Each wall is flat, endless, passes through zero and stands at right angles to its row. A trip goes straight from one point to another. Which walls does it cross, in order?

Walls:
(1): [-4.9  1.6]
(2): [-5.7  4.2]
Trips:
[-5.0  4.4] to [ 6.3 -2.3] => 1, 2
[ 0.3 -3.1] to [-6.5  8.3] => 1, 2
[-6.5 -6.1] to [-5.2 -0.4] => none
[-4.0  1.6] to [0.7 3.4] => none
[ 6.0 -2.6] to [-2.7 -0.5] => 1, 2

Walls:
(1): [-4.2 -2.2  1.5 -1.3]
(2): [ 3.7  6.1 -5.8  3.1]
Trips:
[-6.5  0.2 -2.6 -4.6] to [-2.4  0.2 -8.8  5.9] => 2, 1
[-3.9  3.3 -6.9 -2.7] to [ 2.5  2.1  4.9 -5.3] => 2, 1
[ 2.7 -0.5 -7.6 -1.0] to [ 0.6  2.5  1.1 -6.8] => 2, 1
[-4.1  6.4  3.6 -8.1] to [ 1.9  1.2  7.1 -2.0] => none
[-3.1  0.8 -2.7 -6.1] to [6.2 2.7 2.7 0.6] => 2, 1
[-6.9 -1.8 -7.9 -4.4] to [ 0.5 -3.4  1.7  0.6] => none
[ 3.0 -3.0 -4.8  1.0] to [ 5.0 -2.0 -6.1 -0.2] => none

Walls:
(1): [-3.4 -2.7 -0.5 -0.7  1.1 11.3  2.3  5.8]
(2): [-2.7  5.7 -5.9 -3.7 -4.9 -1.1  3.0 -5.9]
(3): [ 0.7  5.2  6.4 -4.0  0.1  8.6  2.9 -3.8]
Trips:
[  3.4   1.1   2.9 -11.1   5.7   4.0   4.2   3.8] to [ 3.7 -4.1 -4.1  1.0  5.8  1.0 -0.9  2.7] => 3
[ 0.0 -0.4 -4.2 -4.3 -3.6 -4.8 -1.1 -0.1] to [ 5.6  4.5 -2.7 -3.9  2.9 -4.4  2.8  3.4] => none
[ 0.8 -0.7  2.6  5.6  3.5 -2.1  2.4  4.7] to [ 7.0  4.4 -6.3 -3.8 -1.9 -0.8 -1.1 -7.8] => 1, 2, 3
[ 3.4  2.4 -0.6  4.6 -7.7 -5.6 -2.6 -7.6] to [-0.1  8.0 -7.9 -1.0  1.1  3.0  3.6 -1.2] => 3, 1
[-3.6 -1.7 -2.6  0.5  2.3 -4.2  3.4  5.4] to [ 1.9  3.4 -1.8 -2.7  2.6  1.7 -3.2  2.3] => 3
[-4.3  0.4  3.5 -1.5  3.4  0.3 -0.4 10.3] to [-1.6  2.3  6.0  2.9  8.6 -2.4 -0.7 -4.1] => 3, 1

Walls:
(1): [ 0.6 -1.2  5.3 -3.0  0.9  1.5 -1.5 -1.4  1.7 -5.4  0.1]
(2): [-2.1 -1.9 -2.1  0.9  0.9  5.2 10.6 -1.5  2.9  0.9  5.0]
(3): [ 3.0 -1.7 -2.7 -1.7 -3.1  4.1  1.2  3.5  1.5  0.7  6.5]
(4): [ 4.2 -2.9 -7.0 -7.4  6.3 -8.5  0.8  2.1  1.1  2.0  0.3]
(5): [-6.3 -0.6  6.2 -0.2 -3.7  2.6 -3.2 -1.9  0.8 -2.7 -1.0]
(6): [-11.8   7.1   0.5   5.9   6.4   4.0   5.4   5.9  -5.8  -3.3  -0.6]
(7): [ -1.7  -0.3   1.2  -1.1   3.2 -10.4   2.4  -7.2   9.8   2.8  -3.0]
(8): [ 5.6  8.2  1.6 -1.1 -2.6 -2.4 -0.8 -2.0 -1.1 -4.4  4.6]
Trips:
[ -5.9   2.3  -2.4 -11.0   3.9  -4.8   0.0  -0.7  -3.0   6.6  -2.1] to [ 0.8  0.3  2.1  7.9  5.5 -4.6  0.7  1.9 -7.0  2.8  0.7] => 7
[-1.7 -8.2 -2.5  5.5  4.3 -2.0  0.8  1.3 -0.2 -2.0 -4.3] to [-4.3  5.9 -4.5  0.8  3.0  1.9  5.1  1.1 -2.0 -6.8 -7.7] => 7, 4
[-3.8 -0.5  0.7  0.5  2.1 -1.5 -5.1 -3.0  1.9 -2.2 -1.5] to [-4.5  4.8 -1.4  0.6  7.4  5.2  5.8 -7.2 -3.5 -3.7  1.5] => 2, 8, 7

Walls:
(1): [ 0.7 -4.4 -2.1  1.4 -1.7 -4.8 -0.7  8.1 -0.1 -0.8  2.8 10.3  0.2  0.8]
(2): [-3.8 -3.8  1.7  2.2  2.5  2.6  5.7  1.1 -1.6  5.6 -1.4  2.1  3.4 -1.7]
(3): [-3.4 -0.1 -3.3  0.8 -3.6 -2.0  0.2  2.9 -0.3 -2.5  0.1  4.7 -4.5  1.3]
Trips:
[ 1.0  5.3 -2.1 -1.7  5.8 -0.7 -1.5 -8.4  0.4  5.5 -4.5 -3.5  1.1  2.3] to [ 2.0 -1.0  5.5 -4.0 -8.9  2.0 -2.1 -2.0  6.9 -0.2 -9.1 -0.1 -1.5 -0.5] => none
[-3.9 -9.9 -3.3  4.2  0.9 11.1 -0.7  3.5 -5.9 -3.6 -1.2  2.9  4.1 -0.5] to [-1.1  0.6 -0.5  2.7  3.5  0.1 -3.3 -2.0  7.3  4.2  1.0 -0.4  6.6 -2.2] => 3, 1
[ 2.9  5.3  3.0 -4.5 -4.7  6.0  4.6  3.0  4.9  8.7 -3.8  7.3  2.7  2.3] to [ 9.5  3.3 -7.6 -4.9  3.4  2.6 -5.9 -1.8  0.4 -2.1  3.7  0.6 -4.8 -1.2] => 2, 1
[-2.4  6.7  3.8  2.4  2.8 -1.7 -5.3 -4.0 -5.6  0.9  2.1  3.2  5.5  9.1] to [-2.9 -8.5 -9.5  4.7 -3.4  3.5 -0.4  5.6 -3.1  2.6 -5.5  1.2  1.7  3.0] => 1, 2, 3
